Each row is a point. The ring and each string are closed loops that go straight from each point to the next, and from the last back to the first. Before rounding, they use only three directions, however many columns there are. How many times does the string pass through the ring? Passing back the other way cancels.
(in the rows, 128 means zero)

Ring:
140, 105, 73, 99
119, 180, 93, 121
103, 206, 144, 145
85, 187, 194, 165
65, 132, 216, 172
66, 67, 198, 159
110, 34, 140, 122
140, 68, 88, 99
String (18 x 4):
115, 94, 124, 122
106, 57, 60, 101
132, 78, 34, 86
97, 115, 11, 96
158, 156, 65, 96
167, 153, 128, 112
170, 182, 117, 111
157, 202, 109, 116
148, 152, 140, 123
94, 140, 123, 135
85, 171, 64, 123
107, 135, 98, 122
138, 122, 115, 114
118, 107, 112, 119
98, 67, 71, 108
116, 13, 50, 89
163, 45, 104, 93
151, 84, 130, 110
Times through: 2

Ring (7 x 9):
165, 126, 135, 119, 98, 182, 113, 147, 111
119, 144, 163, 134, 76, 137, 155, 186, 76
81, 149, 143, 145, 86, 100, 175, 176, 94
66, 142, 101, 151, 100, 88, 177, 152, 134
86, 133, 71, 141, 141, 104, 144, 93, 177
118, 131, 84, 127, 163, 129, 113, 64, 177
163, 125, 118, 116, 130, 176, 99, 105, 138
String, 33 rows:
119, 150, 138, 118, 201, 116, 99, 30, 144
147, 132, 100, 111, 207, 147, 75, 10, 182
158, 115, 71, 119, 144, 174, 94, 79, 183
154, 116, 81, 123, 120, 174, 108, 111, 165
133, 129, 108, 127, 117, 150, 124, 123, 139
136, 142, 146, 119, 155, 141, 108, 85, 122
173, 131, 144, 109, 145, 180, 87, 91, 122
201, 112, 122, 109, 92, 220, 91, 146, 123
186, 130, 161, 108, 115, 196, 93, 129, 98
147, 146, 174, 116, 140, 151, 109, 107, 93
124, 141, 142, 127, 125, 136, 129, 122, 113
148, 122, 121, 130, 59, 175, 141, 194, 107
159, 121, 138, 130, 26, 190, 149, 237, 81
144, 139, 180, 128, 55, 165, 148, 212, 56
122, 158, 206, 125, 107, 128, 141, 157, 52
111, 153, 171, 128, 126, 119, 139, 129, 88
115, 132, 114, 137, 84, 138, 152, 167, 121
100, 136, 128, 146, 49, 128, 178, 215, 94
80, 141, 134, 153, 37, 111, 197, 233, 83
62, 158, 160, 151, 79, 81, 192, 190, 76
76, 158, 157, 140, 123, 87, 163, 135, 96
78, 156, 149, 139, 131, 88, 158, 123, 106
50, 159, 137, 149, 125, 63, 178, 132, 112
42, 137, 70, 164, 73, 74, 203, 181, 149
62, 121, 37, 163, 55, 102, 196, 194, 171
87, 129, 76, 147, 95, 113, 164, 150, 155
98, 141, 115, 136, 131, 112, 142, 113, 136
80, 151, 120, 135, 170, 86, 138, 69, 146
68, 142, 73, 142, 173, 79, 142, 57, 186
83, 115, 7, 148, 129, 111, 148, 95, 226
104, 120, 46, 139, 128, 127, 137, 101, 194
115, 128, 90, 135, 114, 135, 137, 125, 153
112, 147, 137, 126, 161, 117, 121, 78, 130
Times through: 1
String, 18 rows:
146, 142, 162, 118, 133, 153, 112, 114, 100
137, 130, 122, 127, 105, 155, 128, 140, 123
151, 116, 92, 129, 77, 177, 130, 166, 139
195, 101, 78, 115, 87, 221, 95, 144, 158
174, 111, 79, 116, 125, 192, 92, 102, 169
136, 119, 79, 130, 109, 158, 125, 126, 161
130, 119, 69, 131, 115, 152, 126, 118, 171
127, 111, 32, 131, 140, 150, 115, 80, 212
114, 127, 63, 128, 178, 125, 108, 42, 200
109, 148, 124, 122, 199, 108, 106, 30, 155
115, 143, 121, 124, 173, 119, 113, 61, 148
129, 141, 116, 116, 205, 128, 89, 18, 166
162, 116, 72, 115, 161, 174, 84, 58, 189
171, 112, 82, 117, 125, 189, 94, 102, 167
193, 118, 119, 106, 133, 205, 78, 97, 141
149, 143, 161, 114, 151, 153, 102, 91, 109
135, 144, 154, 121, 139, 141, 116, 106, 109
146, 144, 167, 117, 137, 152, 110, 110, 98
Times through: 1

Ring (6 x 14):
183, 109, 102, 136, 157, 101, 176, 104, 105, 142, 133, 144, 146, 78
102, 138, 119, 133, 132, 124, 129, 120, 142, 135, 134, 122, 127, 108
39, 156, 137, 130, 112, 140, 86, 131, 165, 125, 135, 105, 112, 145
37, 150, 148, 132, 109, 137, 69, 130, 155, 119, 135, 101, 111, 169
123, 116, 125, 126, 139, 111, 135, 104, 111, 125, 134, 132, 135, 133
191, 98, 103, 129, 161, 94, 185, 92, 89, 136, 133, 152, 151, 89
String (23 x 14):
33, 163, 127, 122, 115, 143, 106, 127, 172, 127, 134, 112, 114, 127
66, 150, 131, 137, 119, 134, 96, 131, 158, 131, 135, 108, 116, 130
94, 137, 127, 135, 128, 125, 112, 123, 141, 131, 134, 117, 124, 125
91, 139, 121, 127, 131, 125, 129, 116, 141, 131, 134, 124, 127, 116
112, 132, 123, 138, 132, 120, 120, 121, 135, 134, 134, 120, 127, 117
118, 128, 122, 136, 135, 118, 126, 118, 130, 133, 134, 123, 129, 117
145, 119, 109, 129, 147, 109, 160, 106, 117, 136, 134, 139, 139, 96
138, 121, 118, 137, 141, 112, 138, 113, 121, 135, 134, 129, 134, 109
214, 95, 101, 141, 164, 91, 182, 100, 88, 144, 133, 148, 152, 76
237, 79, 86, 118, 181, 78, 236, 72, 62, 138, 133, 177, 168, 65
153, 109, 109, 122, 152, 103, 171, 95, 102, 131, 134, 147, 145, 105
129, 120, 120, 131, 140, 112, 139, 109, 118, 131, 134, 131, 135, 117
159, 108, 117, 134, 148, 103, 150, 104, 102, 133, 134, 137, 141, 113
185, 95, 109, 128, 159, 93, 175, 91, 85, 132, 134, 150, 150, 104
156, 111, 118, 138, 145, 106, 142, 109, 108, 134, 134, 132, 138, 112
180, 103, 111, 137, 154, 99, 162, 102, 97, 137, 134, 141, 145, 99
239, 83, 91, 132, 176, 81, 215, 84, 70, 143, 133, 165, 162, 65
249, 83, 83, 130, 180, 80, 231, 82, 71, 147, 133, 170, 165, 48
210, 102, 97, 143, 163, 95, 184, 105, 98, 148, 133, 146, 150, 64
178, 114, 95, 131, 158, 103, 190, 102, 111, 144, 133, 149, 147, 65
134, 131, 109, 138, 141, 117, 147, 119, 135, 141, 134, 128, 133, 86
91, 143, 115, 127, 132, 127, 137, 118, 148, 134, 134, 125, 127, 104
71, 147, 121, 123, 127, 131, 127, 118, 151, 129, 134, 123, 123, 118
Times through: 1
